Each row is a point. Examples show where two turns around zero, p and q, send a point. Where does a point land after both, in the order given? Backwards means that the second turn is done in reverse. Each puzzle has new turns, and all numbers are rounded.

Turn p:
[-20  18 -19] => [-25  20   8]
[ 37 -56 -31] => [ 19  -6 -71]
[18 41 49] => [38 -3 54]
[-35  -3   1] => [-32 -12   9]
Turn q:
[-50   7  16] => [-42 -17  27]
[ 37 -38  13] => [ 38 -27 -28]
[15 -3 33] => [ 24 -22  15]
[ -3  34 -63] => [-22  67 -14]
Where do these land?
q, then p: [-4 72 10] => [ 27 -15  66]
p, then q: [-20 -45   1] => [-29  -9 -39]
q, then p: [ -1 -48  20] => [ -7 -14 -50]
q, then p backwards: [  6  46 -38] => [  8  45 -39]
q, then p: [ 20 -25   6] => [ 10   8 -30]

Turn p:
[ -8 -36 -31  19   7  47] => [ 23 -29 -27   9 -10  51]
[ -6   9 -14  30 -31 -48] => [ -2  32  15  47 -25 -21]
[ 61 -30  51 -45 -25 -45] => [ 39  -2  23 -49 -25 -82]
[-44 -16 -37  25  49  17] => [-10 -33 -35  46  32  37]
[-49  27  25   0   5  36] => [-52 -19  22  -9  13  35]
[ 32   0   7  35   5 -19] => [37 17 23 17 12 -8]
[ 15  46  -1 -62 -10  13] => [-33  35 -19 -61   4 -11]
Turn q:
[ 36 -31  41  33  22  36] => [ 12 -39  54  21  -3  42]
[12 37 29 13 38  9] => [ 5 30 54 -7  9 11]
[-30   8 -22 -38 -40  18] => [-30  12 -42  -6 -41 -15]
[ 23 -33  25 -32  23 -47] => [ 31 -40   9 -53  18 -15]
[-51  17   5  23   2 -26] => [-36  16   2  10  36 -34]
[-30   3 -37   4  14 -66] => [  2  16 -39 -17  61 -33]
[ 21  24 -27  28 -34  26] => [ 17  26 -13  51 -24   9]
[ 41   2 -48  28  38  34] => [31 24 -7 20 15 72]
[-22 -28  34 -61 -63  17] => [-33 -45 -18 -21 -72 -37]
Where do these land?
q, then p: [ 40  55  25  -8  23 -32] => [  4  34  32 -46  27 -42]
p, then q: [-12  42   8 -31   7  18] => [-40  21  -6 -35  -1   0]
q, then p: [  0 -20 -39  33  -6  13] => [ 21   1 -12  24  12  44]
q, then p: [ 19   2  54  12  36 -10] => [  7 -34  37 -34  18 -27]
q, then p: [-41 -41  -7  52 -34 -24] => [ 21 -31 -12  77  18   1]
p, then q: [  5  36   0 -60  50 -15] => [-13  30 -26 -62  46   3]
p, then q: [-12 -78 -11  58 -25  -3] => [ 37 -55   4  75 -16   9]
p, then q: [ 17  20 -14 -75 -27  17] => [-11  32 -56 -42 -29 -25]
p, then q: [-16 -17 -16  19 -23  35] => [-12 -12  -8  32 -35  19]

Turn p:
[ 27 -47 -10  -8 -21 -38   7  17  -7] => [ 17 -45 -32  21 -23 -11 -19  21 -12]
[-16 -28 -33  24  34  24 -24 -30 -34] => [-26   4 -34  22  42  29  -7 -45  -8]
[ -8  -2  45  23 -31  37  -8  14 -36] => [  0 -14  65  32   1  21 -12 -19  -9]
[ 39 -20  33 -19  22   4  47  16  22] => [ 35 -39   5 -10 -15 -39  46  -9   1]
[-21  19  34 -10  55  14 -21 -37  41] => [-15  23  13 -42  57 -41  15 -20  25]
[-19 -27 -10 -33   1 -20  29  35  26] => [-14 -43 -17 -24 -15  -3  25  40   0]
[-13   8 -27  12 -28 -51 -28  28 -34] => [-28  16 -16  36 -24   9 -38  43 -26]
[ 11  29  41  26 -19  24 -10  20  42] => [29 17 55  9  9 -9 12 20 39]
[-36  -3 -39 -38  -9 -22   4 -31 -20] => [-35   0 -35 -42 -14  21 -31  -3 -21]
[ 30  34 -41 -34 -12   5 -29  34 -11] => [ 33  35 -12  -4  -1  26   4  41 -48]
[ 28  32 -10  21 -36 -15  19 -38  38] => [ 36  33  -8 -14 -38  -7 -21  -4  50]
[-22   5  16  36  44  36  15 -29 -27] => [-33  13  14  13  20   3  25 -66   9]
Turn q:
[ 38  -8   4  13 -61  30  15   6  32] => [-23  14 -32  55 -47  16   9  15   6]
[-26  18   7   5  25 -20  13  -8  -6] => [  9  18  13 -30  21 -12   6  -7  14]
[-23 -36   8 -22 -15 -28  26  19 -32] => [-15 -24  -1 -27  -8 -26  52  -9 -20]
[-19   1  -4   3  23  39  15 -32  14] => [-10   9 -24 -18  27  38 -11   3  23]
[-12  12 -21 -63  -2  15 -97  -9 -28] => [ 12 -58  10 -31 -25   8 -83 -33 -44]
[79 19 27  6 29 -8 12 16 20] => [ 53   5  32  41 -13  14  11  51  20]
[-29  28  29  10 -66  51  11 -23  21] => [-56  42 -26  -5 -53  31 -15 -16  29]
[-19 -11  -8  15   9   3   8 -35 -61] => [-15  18   9 -36  29  24  15 -11 -47]
[-31 -56 -13  17  18 -35 -36  12  11] => [ -9 -40  10  21  45 -29   9 -50  -4]
[ 48   1  -5   1  14 -24  18  -6   3] => [45  9  2 21  2  2 20 21 -9]
[-29  27 -24   6  14 -21  23  -3  39] => [ 15  27 -27 -11  23 -34  -9  -6  37]
[ 23   4   1   9  11  -1  -9  63 -12] => [ -8 -21  34  21  -2 -32  -4  42  -5]
Where do these land?
p, then q: [ 46   3  -2   9  33  41 -39 -11  35] => [63 14 10 12 31 17 -3 45 15]
q, then p: [  1  20 -11  14 -36 -15  35  34  -7] => [-27  17   2   5 -50  -5  -4  34  -2]
p, then q: [-14   0  14  43  10  38 -48 -34  28] => [ 34   5  19   4  36  26 -32  -3  59]
q, then p backwards: [-27  11  -8 -18  -3 -63   8  38  -6] => [ 26   9  51 -21  33 -27  22 -13  21]
q, then p: [-19  -2 -46 -37 -42 -28  21  -4  -9] => [ -6   7 -52 -11 -42  17 -30   6 -32]
p, then q: [ 13 -17   1  31  31  31  -6 -29  -9] => [ 26  27 -11   2  39  34  -3  -9   8]
p, then q: [-23  44 -23 -30  -4 -33  41  -1 -33] => [-31  14 -22 -44 -50 -23  -9 -12 -30]
p, then q: [-36  10 -24 -41 -25  -9  15  45 -52] => [-75 -15   8 -37 -25  -2   5  12 -36]
q, then p: [ -5 -43  15   7  21 -13  27  23  30] => [ -8 -27 -25  -1 -12 -19  36  -5  41]
p, then q: [ 21  -1  52  -2   7  46 -20 -36  26] => [ 65 -10  25   4   2  41  13  -7  29]
q, then p: [ 44 -25  32  24   6   3 -34 -26  -3] => [ 18  -3  39  30  14   7   7 -51  21]

Turn p:
[ 28  -8 -39 -45   1 -72 -13  -2  24 -34  54 -14] => [ 39 -19 -49 -57  -4 -57  17  28  11 -18  35 -32]
[ 35  33 -27 -38  64 -45 -24 -10  34 -19  38  42] => [ 43   0 -43 -55  48 -69 -30  21  16   7   3  25]
[  7  24  11  50  20  19  36 -43 -32 -13 -11 -31] => [  5  23  28  33  36  10   0 -52   7 -42 -24 -24]
[ -8  13  13   9  -5  46  -1 -22  36 -19 -52 -29] => [-17   4  30  14 -21  19   1 -31  64 -11 -18  25]
[ 30  -9  19   5  44 -88 -60  21  13 -30  46  12] => [  5 -10  16 -56  46 -74 -22  64  -4  -5  44 -26]
[-31 -75 -18   0 -32  39 -23  29 -24   0  44  41] => [ 19 -23 -16  16 -32  67 -35  41 -44  12  56   1]
[ 23  26  62   2 -15  54  36 -25   5  35 -20 -23] => [ 13  30  59  23 -19  10  22 -62   4  34 -33  12]
[ 53   3 -24 -33  10 -56 -67  -7 -20  -9   0  23] => [  0 -17 -24 -48 -11 -67 -58  31  -9   1 -13 -30]
[-74 -58   2 -22 -27   4  44   3 -20  11 -31  20] => [-33 -57 -12  12 -24  59  33 -15 -49 -15  12  36]
[ 12 -53 -19  16   6   6  20  68 -25   1  -6   6] => [ 16 -28   5  28   0  35  13  69 -28  -5 -20 -13]
[-34  12  -5  19   2  31  10 -14   6  58 -20 -41] => [-32  -4  -4  49  10  23  21 -42  23  37  -8 -10]
[-41  37  17  -7 -28  47  10  28 -27   0 -12 -11] => [-31  42   2  -9 -12  65  15 -14  -4  14 -20   4]
[ -1  54   9  43 -40  16  32 -24  29  21 -30   6] => [-25  58   6  50 -18 -18  22 -38  12  -8 -15  33]
Turn q:
[ 22  15 -43  -3  13  34  -1 -22  45  41  -5  -3] => [ -1  12 -49   3   1  22 -17  12  47  41   4 -28]
[ 12  -3 -17 -36  53  -6  33  -2 -14 -40 -25  23] => [  7 -17   4 -42  50 -22  44  -6  16   2 -33 -13]
[ 20  44 -40  26  14  11 -36  20  22  11   0  50] => [ 20  53 -39  36  25   3  17  28  36   9  -2  24]
[-37 -31  11 -16 -19 -70 -10  13 -30   8  30 -63] => [-16 -39  15  27 -14 -54 -33 -25 -70 -23  23 -22]
[ -8  47   2  83 -14 -16  -2 -37  45  30  -7 -30] => [ -9  44  10  73 -46  22 -27 -43  30  32 -16 -13]
[ 49   0 -26  28  32  59 -30  -4  12  -5 -26   4] => [ 50  -4 -19   6  21  42 -14  25  59   5 -24   5]
[-24 -38  -7 -32 -52  -6  39  45 -14 -68  30  -9] => [-35 -37   1 -27 -37 -21  42  31 -44 -71 -14  -9]
[ 36  10 -18  47  -6  13  15 -32  19  68   0  29] => [ 19  20 -37  27 -20  49  11 -18  17  67  14   8]
[  6 -32  38 -49 -57 -54  -1  23  13 -30 -17 -12] => [-12 -28   7 -41 -55 -70  -6  -7 -23 -27   4  34]
[  2  29  71  -1   6 -36 -10 -47 -32  18  69 -47] => [ 14  15  50  10  -7  -1 -25 -75 -25 -22  79 -34]
[  0   8  -3 -14  10  36  18  39 -55  -8 -38  12] => [ 30   8  23 -35  26  11  15  48 -31   6 -33  -2]
[ 11 -22  -1  38  66  46  -7  19  13   8 -13  53] => [ 14 -18  12  21  52  42  29  36  48  30  -4  35]
[-61 -31  25 -30 -71 -56 -18 -42 -35 -31  21 -26] => [-53 -14   3 -19 -26 -24 -39 -59 -78 -61   6  18]
[-28   3  10 -39  24  44  10  26  12  -3 -18  18] => [-28   3  20 -39  28   2   2  51  17  10  -2  -1]
Where do these land?
q, then p: [-11  25   7  34 -60 -16   1  -9  27  28  28 -32] => [-34  58 -12  23 -34   8  -7 -17  -2 -12  36 -31]
q, then p backwards: [ 17 -15 -25 -27 -16 -23 -13  36  24 -50 -10   1] => [ 29   3 -36 -12  -1 -51  12  -1  26 -25 -31   8]
q, then p backwards: [-55   7  -9 -31  -5  71  33 -23 -34 -19 -30  71] => [-62  55  35 -30  27   0   9  73 -43 -32 -16   9]
p, then q: [-36  15  29 -21  35  10   6 -38 -40 -46 -11  -1] => [-16  -8   9 -60  52  14 -22 -20  31 -26  -1   1]
q, then p: [ 54  29  42  -4   6   5 -10  29  45  37  51 -59] => [ 32  47  20   1 -29 -39  36  23  20  26  68 -51]
q, then p: [ -3  25   6  41  32  -8   6  55 -10   6  32 -25] => [  4  34  55  26  29  -6  31  22  -4 -12   3 -30]
q, then p backwards: [ 34  -6 -29 -17  24  11  53 -50 -36 -55 -23  50] => [-21  41   4 -68  39  -4  67   6 -19 -21  -2 -44]
p, then q: [ 19 -15 -16 -20 -22 -25   0   9 -30  12 -70   1] => [-18 -22   5 -10 -19 -13 -26   8 -44   0 -57  32]
p, then q backwards: [-21   8 -75 -42   9  14 -10 -47 -22  -5 -30  39] => [ 10 -48 -53  -8 -43  -6 -48 -58  13  -6 -19  -8]
p, then q backwards: [ -2 -17  -8   0  10 -66  -4  10  51  18 -64  32] => [-30 -56  -2 -20  -4 -43 -10  56  45 -24 -18  24]
p, then q: [-52 -47  18 -16  21 -10  30  19 -24  18  44  -4] => [ 16 -48   9 -17  31  50  24  16 -26   5  29 -37]
p, then q: [ 35   9  35  37 -24   4 -59   2   6  26  50  -1] => [ 22  40  22  43 -21 -24 -31  -9 -16  -1  64 -17]
q, then p backwards: [ 21 -17  25  64 -10  32 -34   6  45  31  32 -72] => [ 16 -74 -31  41 -32  68 -45 -20  16  -4  -6 -13]

Turn p:
[-20  -9 -18 -13  29  32  -1 -26   7  25   3  27 -11  10] => [ -4   0 -18 -16  13  12 -18  -9  38  12  -9  12 -29  34]
[ -7  -9 -22 -11  20  34  30  38  17  38 -79 -12 -11  17] => [-13 -44  -1 -12  51  14  12  35   9  -4 -60 -42  -7  34]
[-15  -1  13  55 -28 -67 -56   3  12 -10 -12  15  36  30] => [ 33  16  23  -2 -33 -68 -55 -21 -33 -16 -25 -17  10 -35]
[ 26   4 -33  -4   2  27   4 -25   8  63  35 -17  17  13] => [ -5 -13  -1  -2 -21  13  12 -46  43  25  11 -28  17  49]
[ 47 -28 -25  33  24 -25  12  39  22  27   5 -14 -11  -8] => [  4 -21   2  12  50 -13 -12 -15 -20  35  18 -38  44  12]
[ 23  10   3 -10 -22  31 -18  23  11 -29  12  26 -18  30] => [ 36  11 -23  37  -1   2  -3  21   7 -35   4  16  14  23]
[-14   2   2 -18  -8  22 -47 -23 -14   8  21 -19 -20  -5] => [ 12  -5  -4  14 -43  39 -16  -8   1  10   9   8 -29   8]
[ 13  14 -14 -16  17 -25  12 -17 -76 -14  12 -18 -32  -7] => [ -3  15  -6  -5 -18   6  47   9 -45  56  14  31 -16   9]
[-21  32  47  35 -43 -25  34 -11  22 -13   7  11 -45  10] => [ 18  51  43  36  21 -26  22   5   7 -26  15 -14 -41 -32]
[-12  17 -32  20  15 -47  -5  83 -22  -9 -10  -9  -1 -11] => [-31  14 -15  16   5 -30 -19  49 -57  31 -13 -35  32  -7]
[  2  -4  74 -11 -18  13  29   5  20  21   5  24   0  16] => [ 10  11  63  13  21   5   5  14  46 -29  -2  22   9  -4]
[-19 -14  29   5  27  30  -2 -25 -17 -17  17 -15  27  22] => [-23   8   9   0  -9  23  -5 -39  -2 -16 -25  47  -2   4]
[ 23  16 -25 -25  29  30  15 -19  15 -16 -40  13  19 -97] => [-13 -33 -66 -47  23  37  27  18  37  17  10  -5  10 -61]
[-14 -10  14 -11   6 -59 -18  -8   1 -29  26 -18  22  28] => [  0  31  27 -29 -25 -12 -25 -16 -50 -18  17  14  11   0]
[-10 -16 -22 -13 -49  26 -17 -28  -8 -23   8  27   2 -51] => [  0 -37 -40   6 -34 -10   1   9  28 -13  40  20 -31 -30]
[ -1  -3  10 -18   0   2  27 -10   1 -22 -11 -21  27   2] => [-19  -5   7 -24   0   9  27  -6 -10 -29  -4  10   9  -7]
Turn q:
[ 26  29   2  21  21   1 -63 -24  13 -25  12  11  18 -30] => [-24  57 -11   7 -15   1 -46 -26  -1 -18 -25  18  -2 -30]
[  4 -31   5  43  -7  14  21 -11  18  -9  22 -20  21  16] => [-41 -10  10  36   0 -12  15   8  33   0   3 -16  24  -5]
[-18  -1 -24  20   1 -34  27  12 -33   2 -20 -19  -3 -21] => [  8 -20 -35  15  24 -31  21  11 -11  24   2  19 -24  -1]
[ 40   0 -10  30  46  17  -5   6  10 -14 -34 -16 -73  29] => [ 44 -25 -14  21  13  30 -14 -34  72 -25   9  33  -8 -18]
[ -3  12 -17 -51   4   0 -49 -38  -7 -54  18 -41  11   8] => [  7  41 -55 -11 -15 -15 -40 -16  -1 -38  -2 -51  10  26]
[  9 -21  19   0 -24  38   7  29 -29 -48 -13  -3  23   9] => [ -2   3  -5  34  -4  22  39  24 -13 -49   0 -33 -12 -11]
[  7  41  -4 -50  30   8   0  -6  -4   2  30  41   2 -32] => [ 28  66   8 -49  -5   9  -7   3 -19  16  17   7   5 -13]
[-37 -20  31  17 -18 -32  38  40  42  -6   6  48 -20  29] => [-38 -60  43 -48  33   7  13  32   9 -10  22   4  -9 -23]
[-26  -7  31 -44 -40  24   1 -12  16 -18  -3  -1   3 -38] => [ -7   4 -11 -28 -16  36   1  28 -23  14 -30 -56   0  -5]
[ -2   6 -10 -17 -15 -40  54  -2   3  35 -60  17  44  -3] => [ 26 -41  16 -24 -11 -54  49  -3 -42  24 -28  10   7 -17]
[  7 -39   0  -1 -41   4   5 -46 -79  33   0   6  -8  49] => [ -2 -43 -11  43 -47  11  20 -33 -42  11  64 -12   9  38]
[-24  37  11  -3  49  -2 -10  -2 -14  59  27  15  -2   8] => [  1  35  32 -23  31   4  -3 -42  -9  35  18  32  -1  34]
[ 23  37 -20  29 -29 -10  -5  18  50  -1 -12 -35   8 -23] => [ -6   2   6   5 -24 -34 -16  25  39   2 -60  17 -28  -4]
[-30 -28 -30  15  -4  23  -1  24   5  29   7  -2  -5   0] => [-11 -14   1  13  17  17   9  30   3  10  -5  28  24  36]
[ 25 -14  17  -7  27 -12 -19  12  10  16  21  -1 -19  -2] => [ 17   6  27  10  19   8 -42  -5   7   5  13   1   5  -7]
Where do these land?
q, then p backwards: [-12  -1  -2 -44 -87  37 -31 -17  24  41  23  11  31 -32] => [-33  33 -13 -50  13 -27 -45  48 -46  33  -4 -48  21  33]
p, then q backwards: [  8 -12 -14  26 -36   1 -27 -19   2  17   0  11  41  17] => [ 34   8 -13  -4  -9 -23  -3 -35  19   4 -25 -22   7  33]
p, then q backwards: [-12  43 -51   4  14 -28  -4  13  13  22 -53 -19  -9 -45] => [-33  -7  36 -39 -30 -12  37 -24  11 -39   1 -22   0 -51]
p, then q: [ 32   3 -11 -11   6   6  17  -8  48  48 -19  46 -35  -1] => [ 39   8  43   2  21 -23 -35  -9  54 -11 -11  -6  32  -1]
p, then q: [  7  35   1   1 -14  -1 -13  43  35 -47  21 -10   6  -8] => [-22  52 -28  23  -2 -25  16  25   7 -23 -15   7 -27   2]
q, then p backwards: [ 24  29  20  -5  48   4 -22 -16 -92 -34  13 -18  26 -16] => [ -3  43 -16  59   1 -14   2 -28  26 -56  49 -14 -52  16]
q, then p: [  4   7  -7 -31 -13  28 -13 -30  44 -41   2  13 -10 -27] => [ -5 -29 -32  -8 -38  27  11  31   6 -34  -1 -34  10 -10]
p, then q: [ 10 -30   2  10   2 -46  21  19  -8 -10  -5 -60 -38  44] => [  7   4  -2  42  25   5  29 -52 -15   4  57 -26 -31   6]
q, then p: [-27 -30  32 -12  30 -24   3   1   7  12  48 -17  10  15] => [-23  30  29 -17 -14  37 -32 -33 -19  17 -17   6  14   9]
q, then p: [  4 -23  -8   3   7  17  -1  43   2 -22 -45  -9  20   5] => [ -6 -13 -26   0  46 -12  17   3 -29  -9 -18  18  18 -23]
q, then p: [ -7  41  11  -6 -25 -23  27 -15   4  -1  -3  24  22  30] => [ -6   7  40 -20 -10  -1  23  24  -9 -11  40  11 -28   2]
p, then q: [  7 -63   0  48  21   6  55  13 -31  13   1  24   9  -1] => [-24 -27   8 -20  58 -15  -5 -41 -29  25  20  24  41 -22]
q, then p: [ -2   2  32  30  23  22  15 -18   4  -4  -7 -17 -33  19] => [ -4  -4  -4  -7  29  25  -5 -43  29 -16  10 -12 -23  -2]
p, then q: [-31  -3  35   0   8 -10 -36  -4  -1 -19   1  18 -32 -34] => [  6  27   3   5  -3  48 -33  15  -7  10  -8  34 -25 -10]
q, then p: [ -5   1 -40 -14  16  10   9  -6 -52  26  21   1  -7  35] => [  5  38   2   9  -9 -35  14 -32  12  -1  17  17  25  45]
